Each row is a point. The ring and each string are closed loops that go straight from each point to the next, and from the last back to the first. Before rounding, they use only three directions, however many columns there are. Count how often each string passes through the ring. Passing back the other way cancels.
In the rows, zero is written as 128.

Ring (8 x 4):
[[186 163 148 174]
 [154 215 162 163]
 [116 225 164 156]
 [ 65 191 158 150]
 [ 57 149 151 153]
 [ 87 100 139 163]
 [127  90 133 171]
 [169 111 135 176]]
String (8 x 4):
[[ 99 116 102 163]
 [144 107  98 172]
 [155 151 110 169]
 [152 170 152 167]
 [144 197 199 164]
 [ 99 210 200 155]
 [ 92 165 173 158]
 [ 99 151 133 160]]
Times through: 0
String (12 x 4):
[[141 146 107 167]
 [176 115  91 176]
 [199  80 130 185]
 [181  82 172 182]
 [141 126 167 170]
 [130 144 136 166]
 [147 113 105 171]
 [144 118  90 170]
 [132 138 141 167]
 [141 117 181 172]
 [167  89 160 179]
 [144 125 175 171]]
Times through: 1

Ring (8 x 11):
[[249 169 128 128  98 136 108 142  74 138  97]
 [210 224 129 126 104 155 114 110  85 133 113]
 [139 228 124 133 119 168 121  82 105 150 129]
 [ 72 190 132 137 134 170 129  67 122 176 139]
 [ 46 121 144 140 143 159 132  77 126 200 136]
 [ 80  80 135 144 137 144 126 103 118 204 124]
 [150  75 118 146 121 131 115 133 102 189 108]
 [214 105 116 140 107 128 108 149  85 165  98]]
String (13 x 11):
[[105  62 177 126 134 134 130 115 103 199 114]
 [ 96  81 186 122 136 140 133 105 104 196 118]
 [ 56  52 189 126 146 140 138  98 114 213 123]
 [ 45  48 128 151 145 143 128 100 129 221 128]
 [ 92  88  76 166 130 146 114 110 126 203 125]
 [138 136 112 145 121 147 116 111 107 176 119]
 [142 131 121 141 121 146 118 113 104 176 117]
 [145 109 157 128 123 139 123 118  96 178 112]
 [165  61 167 126 122 124 122 139  88 185 101]
 [193  32 116 147 114 115 109 163  90 190  94]
 [176  77  80 159 114 129 105 146 102 184 105]
 [155 114  89 155 117 140 110 126 106 179 113]
 [143 125 136 136 122 143 120 114 101 176 115]]
Times through: 2
String (15 x 11):
[[145 119 129 139 122 142 119 117 102 177 115]
 [133 106  79 160 122 143 110 120 114 187 118]
 [ 99  69  88 162 130 140 115 117 121 205 121]
 [ 46  21 142 148 146 136 130 107 125 227 124]
 [ 49  39 121 154 144 140 126 105 129 223 127]
 [ 94  89  93 159 131 145 117 109 122 201 124]
 [131 128  88 156 122 148 113 112 113 182 121]
 [130 115 142 135 125 143 122 111 103 181 117]
 [132  86 156 131 127 136 124 120 100 187 112]
 [149 131 112 144 119 144 115 116 104 174 116]
 [165 106  80 158 115 137 107 133 105 179 111]
 [192  70  58 167 109 125  99 155 101 184 101]
 [201  47 109 148 111 117 107 162  89 184  94]
 [179  62 150 132 118 123 117 146  88 182  99]
 [155  93 156 129 122 134 122 127  94 180 108]]
Times through: 1
